Every row gives one point. The window is the flat piece filled in between its corners: a triangle in 3 columns, a solid with four corners in 4, and so on. A path goes straight from each point to the next, and from the last back to the first. After which points does the path pass through the window?
In the rows, 128 means zero.

Window (4 x 4)
[[105 149  15 139]
 [202  94 228  62]
 [111 111 155 111]
 [150  80 120 136]]
Path:
(1): [ 95 139  63 163]
(2): [ 82 113  56 124]
(3): [97 89 86 72]
(4): [151 141  99 169]
(5): [124 141 131 123]
(6): [85 29 99 90]
(7): [164  83 188  56]
(8): [200 139 176 121]
(9): [148 112 150 143]
(10): [103  90 125  90]
(11): [163  84 122  83]
(12): [180 150 145 166]
Through the window after points: 3, 5, 7, 9

Window (6 x 6)
[[137 195 195 165 159  60]
 [130 140  78 152 117 198]
 [160 159 139 138 186  71]
 [170 108 176 175 191 144]
 [223  85 125 125  79 223]
 [123 118 196  34  64 116]]
Path:
(1): [130  91  84 164  99 155]
(2): [177 145 124 129 127 198]
(3): [157 157 169  73 133 165]
(4): [117  83 145 142  77 101]
(5): [192 105 118 188 136 101]
(6): [157 189 181 148 161 153]
(7): [127 190 201  43 147 144]
(8): [131 105 161 137 116  75]
(9): [123 152 146 147 140  70]
(10): [146 177 202 128 183 126]
(11): [184 198 162  90 177 139]
(12): [114  93 150 146 119  41]
Through the window after points: 1, 3, 11

Window (6 x 6)
[[135  77  92 188  87 133]
 [120 194  76 221  98 191]
 [ 82 109 106 128 178 154]
 [157 127 198 121 167 172]
 [155  42 110 181 188 136]
 [163 176  87 135 227 144]]
Path:
(1): [110 167 127 224 145 150]
(2): [159 174  56 145 119 208]
(3): [143  59  91 173 114 204]
(4): [127 125 103 191  96  55]
(5): [112 120 131 148 153 131]
(6): [129  86 106 132 164 209]
(7): [151  86 132 130 160 169]
(8): [122 109 186 125 181 119]
(9): [149 130 144 221 140 148]
(10): [156 116  39 108 118 180]
(11): [120 125 103 132 168 195]
(12): [ 94  93 136 164 157  63]
(13): [ 76 100 161 143 191  88]
(14): [163  82  89 106 194 191]
(15): [170 109 114 168 143 190]
(16): [117 123 103 228 168 105]
Through the window after points: 1, 3, 5, 11

Window (8 x 8)
[[178 208 158 152 122 140 144  56]
 [ 70  91 113  60 103 213 172 113]
 [146 163 109 116 103  80 112  32]
 [100 140 105 155  90 194  37 214]
 [111  53 136  81 169 183 153 104]
 [ 90  88 109 198  26 167  71 189]
 [120 140  66 176 113 165 116 141]
 [ 42 157 118 229 105 112  45 170]]
Path:
(1): [ 77 117 106 173 113 154  69 111]
(2): [ 84 155 135 175 121 109 112 182]
(3): [149 129 119 101 167  94 159 170]
(4): [120 145 137 149  87 187 102  42]
(5): [100 151 110 143 126 175 106  98]
(6): [133 123  97 119 130 128 122 167]
(7): [131 171 108 144 108  96 155 133]
(8): [ 64 135 125 168 126 187  15  87]
Through the window after points: 1, 3

Window (8 x 8)
[[134  72  51 130 142 238 146 128]
 [156 213 171 108 163 102  73 113]
 [105 178 198  71 122 114 182 143]
 [146 146  41 140 121 159 152 120]
 [ 83 173 106 133 229 141 182 168]
 [ 50 113 128  49  50 140 137 111]
 [ 97  44 191  80 117  86 157 106]
 [107 157  86 199  99 177 132 150]]
Path:
(1): [ 73 137 147  74 108 161 145  71]
(2): [ 83 101 102  73  39  99 121 197]
(3): [122 123  70  83  93 119  79 197]
(4): [ 79 165 119 138 118 223 184  61]
(5): [104 167 107 155 164 176 181  76]
(6): [117 167  77 124 119 154  98 223]
(7): [ 98 136 116 142 106 139 127 166]
(8): [103 123 117 136 129 161 164 102]
(9): [ 94 192 139 148 216 163 193  99]
(10): [ 91 135  97 112 173 127 153 194]
(11): [166 134  87 106 113 127 109 192]
(12): [ 87 182 106 183 137 176 157  62]
Through the window after points: 1, 7, 9, 11

Window (9 x 9)
[[152 135  46 236  91 149 129 148 133]
 [137  96 168 113 106  63 146 140 153]
 [129 205 143 157  42 117 133 200 131]
 [169 114  48 154 186  44  46 137 159]
 [159 135 180  67 209  72 188 144 158]
 [ 87 176 174 155 124 172 144 111 165]
 [194 155 182 181 153 141 131 114 193]
 [182  55  48  27 225 200  59  81 218]
 [120  64 120 160 137 132  99 228 113]]
Path:
(1): [120 109  82 186 120 124 145 179 194]
(2): [178 145 109 175 132 118 100 113 127]
(3): [165 131 180 104 136 110 126 126 105]
(4): [130  94 135 150 116  84 136 161 185]
(5): [ 92 164  97 189 106  81 151 206 204]
(6): [187 112 158 182 151  84  81 131  60]
(7): [131 151 148 130 132 161 115  62 108]
(8): [119 143 127 167 135 136 144 186 206]
(9): [141 146 107 134 114 125 111 162 191]
(10): [153 134 138 129 134 118 114 132 123]
(11): [157 176 126 133  80 146  95 159  74]
(12): [100 164 155 176  79  84 173 212 228]
Through the window after points: 1, 3, 7, 9, 11

Window (9 x 9)
[[ 84  77  29 196 156  60 203 111  47]
 [129  68  71 112 173  50 108 142 171]
 [ 60 122 196 175  85 133 118 163 217]
 [166 166 129 167  13 160 112 133 179]
 [144 132 212 106 196  71  59 170 129]
 [119 186 134  92 161  58  46 103 147]
 [155 140  45 139  83 208  89  30 198]
 [117 124 100 116 131  86 198 107 104]
 [ 60 242 142 166 158 155 156 191 146]]
Path:
(1): [128 124 125 176 186  79 163  98 161]
(2): [ 84 131  85 110 146  92 111 152 123]
(3): [ 83  80  50  79  97 146 104 105  91]
(4): [157 162  79 211 134 125 154  64 182]
(5): [111 100  86 205 173  61 177 120 127]
(6): [ 88  94  58 106 113 100 129 129  77]
(7): [ 72 156 133  59 147 114  78 118 112]
(8): [171 168 112 167 141  48 104 100 177]
(9): [172 150 110 168 153  77 145 109 149]
(10): [ 62 130 107 118  72 129 114 138 109]
(11): [102 124 127 122 114 125 117 171 113]
(12): [101 164 152 163 152  74 137 140 157]
(13): [140 141 141 150 146  76 132 131 138]
(14): [ 47  98 144  82 109  92  42 233 134]
(15): [111 122 159 113 157  91  80 173 107]
(16): [144 138 176 133 183  73  98 133 148]
Through the window after points: 3, 5, 7, 9, 15

Window (11 x 11)
[[111 147 167 172 133 165 126 131 186 141 129]
 [108 134 194 119  87 112 162 105  26  99 183]
 [217 153 168 193 188  83 132 175 113 181 107]
 [ 94 162 192 139  39 173  75 137  82 106 105]
 [ 41  85 103 207 191 105  26 137 106 111 115]
 [ 69  44  47 148 152 206  23  63  43  54  96]
 [125 126 176  83 119  65 103 148 102  93 130]
 [147 195 149 176  76  81 152 141 132  97 133]
 [126 244 128 165 200  82 188 165 141 166  65]
 [106 161 116 139  99  59 110 124 136 202  88]
 [ 67 206  87  81 115  97 158 213  70 105 241]]
Path:
(1): [101 189 135 130 116  93  80 107 112 135 164]
(2): [146 231 140 185 159  97  59 105 109 161 132]
(3): [128  90 174 165 138 109 146 145 116 122  75]
(4): [124 105 154 168 136 102 142 154  99 107 107]
(5): [151 157 112 146 160 102  73 133  80 150 122]
(6): [131 191 143 113 149 109  79 117 102 118 165]
(7): [ 82 116 132 160  98  94 169 179 104 170  96]
(8): [ 89 155 129 140 122 130 141 202  80 107 139]
Through the window after points: 8

Window (12 x 12)
[[110 114 120  59  67 201 114 130 138 123 170 167]
 [121  63 126 145 138 104 145 124  86 118 123 179]
 [207 106 150  64  96 100 187  33 121  92  90  95]
 [137 159 106  30  33 140 157 187 130 157 112  74]
 [175 100 126  70  36 226 128 170 175 150 102  32]
 [121 112 157 142 113 102 120 107 157 143 208 166]
 [136 174 187  56  72 176 161 159 123 104  93  73]
 [110 131 140 115 133  61  37 107  97  92 162 166]
 [118 106 117 101 100  97 193  49 149  61  70  70]
 [177 135 152 106   7 109 199  41  82  54  97  54]
 [141 158  97 124 148 120 127 117  83  87 196 145]
 [ 99 177 116 148 147  94  90  73  78 149 121 174]]
Path:
(1): [126  87 114  22  97 138 193 102  95 152 157  37]
(2): [118 138 137  88 116 109 139 101  91  93 155 110]
(3): [159 156 106 124  94  91 126 112 118 122 125 189]
(4): [160 152 120 120  65 123 148  88 126  80 100 125]
(5): [133  84 126  88  93 103 146  89 102 125 158  97]
(6): [108 109 133 110 124 100 104  71  80 129 172 128]
(7): [138 178 142 117 111  58 114 151 128  44  97 215]
(8): [154 163 109 109  61 124 134 144 108  94 118 146]
(9): [123 109 159  93 113  96 141  31  92 112 145  68]
(10): [128  97 171  77  86 151 155 112  64 170 157  91]
(11): [165 160  95 113  87  92 105 129 142  67 114 169]
(12): [162 163 127 120  57 134 117 109 199 107 113 162]
(13): [103 119 142  89  99 145 144 133  98 117 148  96]
(14): [ 92  68 163  85 124 122 147 106  76 128 198  75]
(15): [144 138 109 121 111 120 133 121 112 109 130 152]
(16): [173 121 145 120  67 135 129 112 158  69  98 125]
Through the window after points: 8, 14

Window (12 x 12)
[[217 187  33 149 166 120 100  63  83  64 101 151]
 [162  41 163 132 189 163 180 126 167 227 143  91]
 [167  63 198 123 206 197 190 117 174 102  84 117]
 [172  60 200 155 148 165 127 190 107 141 107 130]
 [117 175 125 132 132  68  60  68  91  62 189 175]
 [ 87  62  69  26 218 112 117  67  80 191  67 167]
 [185 129  77  73 139 161 107 101  99  74 175 174]
 [114 125 205 114 131 167 213 168 127 175 118 130]
 [137  53 190 101  76 137 151 103 151 177  96 118]
 [161  64 174  68 161  99 175 160 139 153 112  65]
 [140 172  56 126 153 158  60 123 151  65 122 129]
 [142  22 150 183 128 154 225 173 152 111 131  91]]
Path:
(1): [182 100 106 102 150 131 127 110 136 109 152 165]
(2): [133 134 120  89 142 190 122 119  85  94 136 115]
(3): [151  92 154 112 142 160 167 121 114 143 130  73]
(4): [139  28 115 143 164 104 177 160 153 112  97 163]
(5): [172  79 155 116 136 127 184 153 190 173 141 180]
(6): [145  67 148 118 171 203 144 136  85 129  76  50]
(7): [119  94 152  98 131 173 123  96 100 145 158  80]
(8): [160  58 144 107 172 126 175 161 182 164  87 174]
Through the window after points: 1, 3

Window (14 x 14)
[[117  83 102 121  24 128 133  78 181 119  72 143 170 112]
 [152 149 112 159 150 184 116  88 188 106 160 186 103 101]
 [124 145 116 108 137 167 168 126  88 128 167 118 121 167]
 [145  83 106  99 130 128 134 135 121  63  94 134 143 153]
 [ 92 154 179  80 118 128 128 166  38 133 101 143  50  74]
 [106 151 105  84 121 150 144 249 117 127 130 175 171 135]
 [118 119 162 108 125 120 133  92 122 109 194 117 112 131]
 [143  32 140 148 129 149  93  87 118 111  69 125 146 117]
 [121 127 120 180 116 128  73  86  90  70 138 159 118 119]
 [167  65 106 148  74 141 177 157 106 104 156 102  91 152]
 [216 130  74  88  96 151 156 143 176 197 174 110  89 142]
 [107  94  85 151 137 128 136  77  94  79 198 177 116 125]
 [151 162 141 112 127 105 187 131 121 139 148 154 142 104]
 [ 96 152 120 107 154  89 187 116 146 136 147  81 139 103]]
Path:
(1): [115 115 159 155 133 109 147 138 102 149 142 121  87 160]
(2): [162 124  77  71  92 175 125  80 121  70 129 145 134  68]
(3): [157 113 111 118 100 164 150 143 111 115 151 133 128 106]
(4): [ 73 134 134 110 135  92  96 145 139 120 129 195 113 184]
(5): [ 86 111 134 179 148  89 143 131 156 125 124 168  78 145]
(6): [169 135 102  52  65 175 138 130  84 106 137 128 189  92]
(7): [144 115 114 112 106 155 151 134 114 105 140 122 133 102]
(8): [123 112 127 109 126  96 150 132 143 153 126 162  97 172]
Through the window after points: 5

Window (14 x 14)
[[100 127 109 104 170 249  68 163 175 139 151 162  91  95]
 [148 129 104 140 115 117 124 136 110 151 121 148 164 110]
 [122 117 140  90 135 132 145 141 127 110 210  99 124 117]
 [100 143 118 144 127 126 134 126 183  96 191 105 166 138]
 [119 104 141 117 170 227 107 102 148 123 140 191 114 112]
 [ 93 102  92 123 125 121 135 111 103 129  54 121 126 106]
 [143 101 139 151 108  95 176 164 128 128  53  99 150 132]
 [ 91 196 147 138 103 165 139 139 139 104 206 132 129 141]
 [109 134 124 162 114 112 126 140 147 120 196 149 100 163]
 [135 110 110 196 155 115 160 105  81 146  98  86 126  86]
 [134  93 102 161  84 157 144  98 126 185  67 109 128 130]
 [121 168 128 106 155 116 165 121 175 141 168 122 112 122]
 [ 65 120 163 118 131 108 161 171 152 152 194 141 160 123]
 [119 134 102 145 147 127 150 131 104 144 112  93 155 178]]
Path:
(1): [110 130 143 121 139 154  98 118 128 131 113 123 136 135]
(2): [110 107 101 140 134 150 155 125 133 134 128 147 115 107]
(3): [115 119 102 139 122 135 153 131 143 119 152 126 139 131]
(4): [ 97 153 166 140 138 114 103 130 163 132 134  96 170 118]
(5): [128 133 165 127 104  94 110 122 107 157 115  86 155 115]
(6): [123 121  98 153 125 135 168 126 131 133 137 137 137 137]
(7): [109 139  94 151 122 154 166 128 142 122 151 154 117 118]
(8): [106 128 142 119 142 125 111 127 125 142 161 107 136 136]
(9): [110 129 162 104 131 131  90 130 119  98 155  96 158 130]
(10): [110 140 104 138 127 158 194 144 156 146 200 147 100 119]
(11): [119 121  85 148 118 127 196 144 125  99 129 134 128 132]
(12): [111 138 145 129 130 115  96 136 139 171 139  89 141 129]
(13): [128 164 173 145 123 112  89  95 149 174 171 100 153 141]
(14): [104 117  97 127 144 157 160 135 122 116 145 138 117 112]
(15): [106 132  69 146 134 152 194 134 130 129 110 149 140 104]
(16): [121 133 151 138 122 141 109 121 140 142 140 118 127 143]
Through the window after points: 1, 3, 9

Window (14 x 14)
[[119 176  84  76  70 131 132 170 124 142 185  89 162 119]
 [102 109 109 151 180 131 116 150 151 169 134  67 102 138]
 [164 135 129 110 195 102  50  58  14 249 174 117  39 148]
 [ 98  83 132  94 123 132 171 150 113 112 137 111 140 102]
 [165 162 138  96 130 113 121  53  92  84 153 126  57 103]
 [108 125 165 159  98 130 110 124  90 133 133 100 177 127]
 [160  98 102 153 131 117  89  93 103 143 109 142  86  87]
 [120 130 113  80 120 143 118  68 133  86  91 124 143 106]
 [131 101 104 143 116 160 166  81 118 127  92 116 117 169]
 [ 85 135  88 103 115  80 109 120 102 123 163 141 119 183]
 [ 65 154 170 174 137 176 161 122 113 239 158 126 162 107]
 [ 96  91  71 155 148 160  95 131  80 107 124  84  98  88]
 [117  79  91 127 161 129 199  79 152  92 157 100 168 111]
 [127 130 118 164 158 126 136 137  70  98  76 135 157 109]]
Path:
(1): [ 90 123 124 106 135  83 122  54  94 167 120  75 128 122]
(2): [107 140 105 115 135 110 145  76  97 144 141  89 156 100]
(3): [119  79 139 120 133 171 143 189 147  80 147 147  95 173]
(4): [116 142 109  95 108 152 139 148 117 134 174 127 152 129]
(5): [117 177  81 121  81  80 109 123 114 169 123  24 126  93]
(6): [ 70 128 134 148 121 117 153  94  96 192 119  69 125 133]
(7): [114 123 131 139 149 160 135 133 122 159 149 130 135 115]
(8): [141 173 150 101 169 183  80 154  90 109 168 127 143 169]
(9): [ 70  88 108 164  85  75 168  77 117 181 118 106 126  94]
(10): [ 90 122 124 145 137  80 159 100 120 135  96  93 133 122]
(11): [150  83  95 111 155 204 147 100 133 101 210 121 165 112]
(12): [140 110 141  90 125 139 105 127 104 114 157 127 160 133]
(13): [ 88 119 125 169 119 121 150 115 104 145 115  92 124 113]
(14): [ 87 112 118 132 133  78 154 109 113 151  89  75  92 116]
(15): [137 120 119 139 152 165 107 121 123 130 168 116 143 130]
(16): [156 122 127 137 138 164 133 146 121 115 153 153 127 133]
Through the window after points: 4, 6, 8, 10, 12, 14

Window (14 x 14)
[[142  73 121 174  71 141  95  93 194  62  93 154 140 165]
 [190 182 158  80 188 108 112 129 115 135 157  80 107 186]
 [106 132 153 124 128  60 166 102 118 152 182 141 121 103]
 [177 249 148 102 127 140 103 189  76 133 158 128 107 207]
 [146 126 168 127 148  73 131 142  78 107 102 123 102 109]
 [156 125 118  78 106  87 185 141 135 148 126 100  96  97]
 [169 209 155 113 161 181 155 132  88  67 153 109  92 187]
 [157  98  85 211 124 180  65 125 211  68 115 171 104 115]
 [115 149 126 136 160  57 197 126 128 187  96 154 101 151]
 [111  51 126 206 116 235  70 149 181  78 108 131 161 148]
 [163 145  76 125 149 115 142 122  80 125 138 133 156 152]
 [104 180 122  90 155 110 119 144 134  76 123  94 138 136]
 [113 124 125  71 142 124 125  99 106 146 114 169 106 124]
 [102 127  98 160 112  96 125  96 105 156 119 106  69 144]]
Path:
(1): [163 171 160 113 133 127 130  80  91 156  89  78 150 157]
(2): [118 130  92 117 136  98 137 194 135  82 191 170  68 154]
(3): [141 139 112 134 144 104 132 151 118 124 155 127  94 171]
(4): [151 179 161 156 116 162 124 112 136 103  67 120 151 124]
(5): [156 148 151 142 132 116 149  78 112 136  75 153 133  84]
(6): [103  85 103  98 147 112 120 155 150 100 166  98  99 171]
(7): [123 122 124 114 130 106 112 155 118 116 145 138  87 194]
(8): [181 209 124 128 141 172 130 105 145 123 123 109 164 128]
(9): [135 107 129 172 119 181  93 119 164 102 108 124 145 139]
(10): [106  66 118 151 120 153 107 162 146  67 127 149 126 168]
(11): [127  78 103 131 150  82 131 155 106 119 162 169  87 153]
(12): [168 186 146 155 118 182 115  98 153 124  85  94 142 137]
(13): [153 151 156 123 144 132 134 133 116 132 116 115 132 118]
(14): [145 129 111 112 135  97 141 144 146  97 144 144 102 169]
(15): [ 99  83 115 128 141 111 112 228 122 108 148 120  87 171]
(16): [158 151 135 152 124 166 116  82 139 112 114 131 143 146]
Through the window after points: 9, 15

Window (14 x 14)
[[118 140 112 122 111 160 142 104 140 164 152 115 130 178]
 [170 133 167 167 178 213  65 139 162 144 165  92 161 108]
 [ 97 158 124 104 103 123 114 122 142  97 122 144  84 179]
 [ 92 183 179 132 119 133 123 125 110 164  95 145 148 131]
 [163  97 130 104  99 138 125 131 172 130 167 139 135 107]
 [145 149 131 147 124 157 150  82 133 114 121 136 114 128]
 [161 174 142 127  97 100 132 121 134 143 160  87 110 114]
 [111 123 201 196 164  91 157 147 153 126  82  56 153 151]
 [175 123  91  91 147 169 106 138 123 161 145 133  98 110]
 [ 90 137 125 126 122 113 129  97 144 153 160 149  72 126]
 [132 119 183 130 171 198  97 142  76 123 175  97 165  98]
 [143 120 192 237 133  70 147 177 123 121 128 113 144 168]
 [128 183 185 158 249 187 107 161 107 127 165  96 240  89]
 [110 146 107 143  89 151 140 160 135 130 147 120 104 100]]
Path:
(1): [133 168 199 131 163 161 184 123 164 165 134 132 105 153]
(2): [124 110 107 173 114 131  73 153 117 109 144  81 160 100]
(3): [145 129  90 177 124 120  96 106 110  93 152  97 156 135]
(4): [126 136 186 124 144 151 140 156 153 142 142 126 106 142]
(5): [143 194 191 167 146 183 161 167 161 132 184 111 123 171]
(6): [125 100  90 117 118 124 102 114 119 134 125 120 121  93]
(7): [146 116  63 138  95 122  78 108 134 145 132 105 148 124]
(8): [145 125 159 122 128 152 138 132 148 129 156 132 129 118]
(9): [132 165 184 158 139 148 141 141 147 134 155 111 142 138]
(10): [ 97 119 119 148 159 137  82 107 108 125 118 115 154 112]
(11): [142 133  95 154 151 131  62  83 113 143 139 121 152 108]
(12): [131 143 178 133 121 147 162 152 137 119 143 112 117 139]
Through the window after points: 1, 7, 11

Window (14 x 14)
[[103 151 116 136 171 123 131 153 110 106 128 122 136 111]
 [117 112 129  98 114 144 122 151 124 128 133 128 142 119]
 [150 134 134 109 150 141 163 124 132 119 140 125 164 109]
 [134 161 108 124 156 141 148 133 138 149 139 120 125 153]
 [134 117 128 126 146 158 106 117 159 105 118 140 126 146]
 [156 145 122 146 116 116 116 145  91 121 108 108 105 118]
 [117 101 144 111 119 129 126 109 136 134 112 180 118 117]
 [136  93 142 153 167 140 143 147 154 111 135 127  95 166]
 [147 157 148 141 129  57  99 175 114 122  96 106 127 112]
 [142 164   7 120  96 113 192 101 199 106  98  84 118 124]
 [126 131 117 138 162 155 147 124 159 150 132 104 132 108]
 [148 103 104 143 131 115 121 134 150 119 151 152 154 117]
 [122 122 126 140  94 133 135 122 112 130 103 125 166 140]
 [161  94 106 129 174 139 135 147 101 143 111 105 173 147]]
Path:
(1): [139 131  90 138 126 137 149 141 155 129 104 141 139 118]
(2): [122 125 117 111 136 142 142  85 125 108 157  89 133 158]
(3): [132 109 140 117 151 126 110 115 113 122 139 121 139 125]
(4): [138 131 136 147 131 128 133 173 131 133 119 142 137 123]
(5): [138 113 119 132 137 151 133 187 154 131  95 139 140 125]
(6): [137 125 116 125 160 122 129  95 131 114 154 114 122 134]
(7): [118 125 120 120 133 115 127 112 141 118 146 131 132 129]
(8): [166 105 121 152 134 135 134 168 137 138  94 150 140 112]
(9): [152 123 116 135 150 156 134 179 150 124 130 150 140 130]
(10): [127 106 123 132 133 102 135  92 130 118 137 113 136 128]
(11): [127 131 116 118 140 120 128 111 118 131 144 112 125 122]
(12): [140 123 119 128 126 130 148 150 137 125 116 132 152 118]
Through the window after points: 7, 9

Window (14 x 14)
[[ 84 219 121  97 192 123  97  92  60 156 140  64 187 173]
 [121 147  82  59 158 236  50 117 148 140 139 116  32 115]
 [ 83 134  83 159 122 173 113  97 195  85 118  96  71  85]
 [168 116 161 125 131  52  65 119  67  64 132  92 143 180]
 [141 108 102 127 100 108 174 127 157 147 150 145  96  58]
 [118   7  97 120 153 100 160 114 155 105 125 103 148 100]
 [143 100 192 157 156  84  90 134  63  92  75 158 227 139]
 [145  75  68 135 128  57 111 102 164 103  92 184 152 146]
 [130  74 106 136 168  41  96 167 191 111 113 127 138  59]
 [ 91 179 175 117 173 143  46 118  86 106 216 130 182 212]
 [122 190 148 132 213 133 110 174  58  89 141 117 147 233]
 [ 96  68  81 146  75 107 132 171 183 181  98  86 141 110]
 [202  53  84 187 137 107 130 114 211 151 116 105 142  82]
 [105 160 220 115 197  95  87  95 101 132 120 122 128 220]]
Path:
(1): [149 125 120 104 130  99 126 147 164  98 116 145 150 152]
(2): [144 209 141 104 145 128 136 136 165  73 153 138 218 195]
(3): [107 102 153 133 169  94  71 103 100 133 131 126 117 163]
(4): [ 64  97 119 190 179 117  25 114  94 118 150 135  82 121]
(5): [172 138 143  81 134 132 166 129 161 118 111  88 171 143]
(6): [138 164 140  90 180 125  94 108 140 110 101  77 169 160]
(7): [ 74 165  98 130 159 128 101 119  60 164 162 109 137 145]
(8): [105 102 129 168 162  95  98 106 113 137 127 100 157 136]
Through the window after points: 2, 6

Window (14 x 14)
[[128  93 174 155 143 166 124 145 142 141 146 170 145 139]
 [114  92 126 135 185 119 175 142 107 105 122 116 129 157]
 [145 135 128 154 126 147 159 126 145 174  87  86 208 136]
 [153 179 132 188 149 165  96 115 158 136 131 132  91 149]
 [ 14 180 211 146  72 122 185 225 145 236  92 163 141 179]
 [153 161  73 110 202 196 108 144  30 174 192   7 223 143]
 [131 112 195  81 167 112  54 165 152 173  94 133 138 210]
 [ 96  87  97 142 179  99 137 138 175 149 130 137 143  85]
 [171 127  98  79 144  52 140 135  99  97 185 105 179  81]
 [199 138 146  68 168 106 138 133 142 167 221  85 113 155]
 [139  68  77 137 110 118 108 133 146 134 132 116 138 148]
 [127  90 123 117 152 193 103 154 134 127  82  86 124 104]
 [135 113  92 119 160 182 122  92 117 156  95 158 122 130]
 [136 108 206 192 169  60 181 163  55 206 174 172  22 110]]
Path:
(1): [ 46  93 146 116 140  90 105  64  71 111 145 130 155 180]
(2): [ 77 118 172 136 105 140 147  68  62 164 157 110 148 186]
(3): [185 117  85 143 216 121 106 222 176 145 100 145 113  66]
(4): [155 133 110 124 137 134 139 165 128 161 137 138 151 125]
(5): [ 90 110 145 150 152 144 153 120 115 150 117 110 114 139]
(6): [ 84 106 138 131 133 142 128  59 131 123 126 107 128 145]
(7): [161 105 134 137 185 111 162 208 109 140 144 143 140 134]
(8): [183 138 132 126 148 124 147 177 161 157 135 122 122 108]
Through the window after points: 6

Window (14 x 14)
[[140  55  92 105 149 160  84 120 105 215  70 102 108 181]
 [149 135 112  46 178 117 143  82  71  45 151 197 113  59]
 [151  37 147 100 105 181  47 144 140 206 121  78 177 105]
 [ 98 141  77 124 189 125  74  64 102   7 172 165 132  97]
 [176  38 104 156 124 237 109  83 183 214  60 132 165 130]
 [ 81 169 124 154 131  81 160  99 168 200 105 146 149 109]
 [135 145 180 132 123  81 110 132 159  75 118 187 106 150]
 [132 159  65 123  75  78 140 132 128  76 144 196 163 136]
 [ 93  50 118 122 145  77 176 107 151 116  72 104 160 119]
 [ 66 160 125 132  97 163 129 175 135 108  55 161 159 115]
 [129 152  85 138  80 123 124  61 106  45 142 148  51  63]
 [136 170 112 202 110  48 123 134 123 126  32 171 162  82]
 [168 133 130 121 127 190 135  98 150 172  39  36 217 160]
 [178  75 100 155 181 200 153 186 176 209  79  36 171 132]]
Path:
(1): [137 141  87  92 147  85 102 120 187 100  79 172 149 102]
(2): [136 103 132 170 115 148 139 129  93 122  90 115 140 118]
(3): [146 102 167 164 145 152 120  96 109 143 139 135 153 148]
(4): [138 103  40  38 108 119 104 151 172  89  22 119 142  56]
(5): [151  96  84  62 143 115  78 129 212 164  67 114 143  84]
(6): [136  83 125 143 130 157 119 127 114 159 104 107 143 142]
(7): [119 108 133 169 125 131 116  94  84 136 138 125 157 102]
(8): [142 113  82  45 118 133 125 114 213 100  52 184 119 124]
Through the window after points: 5
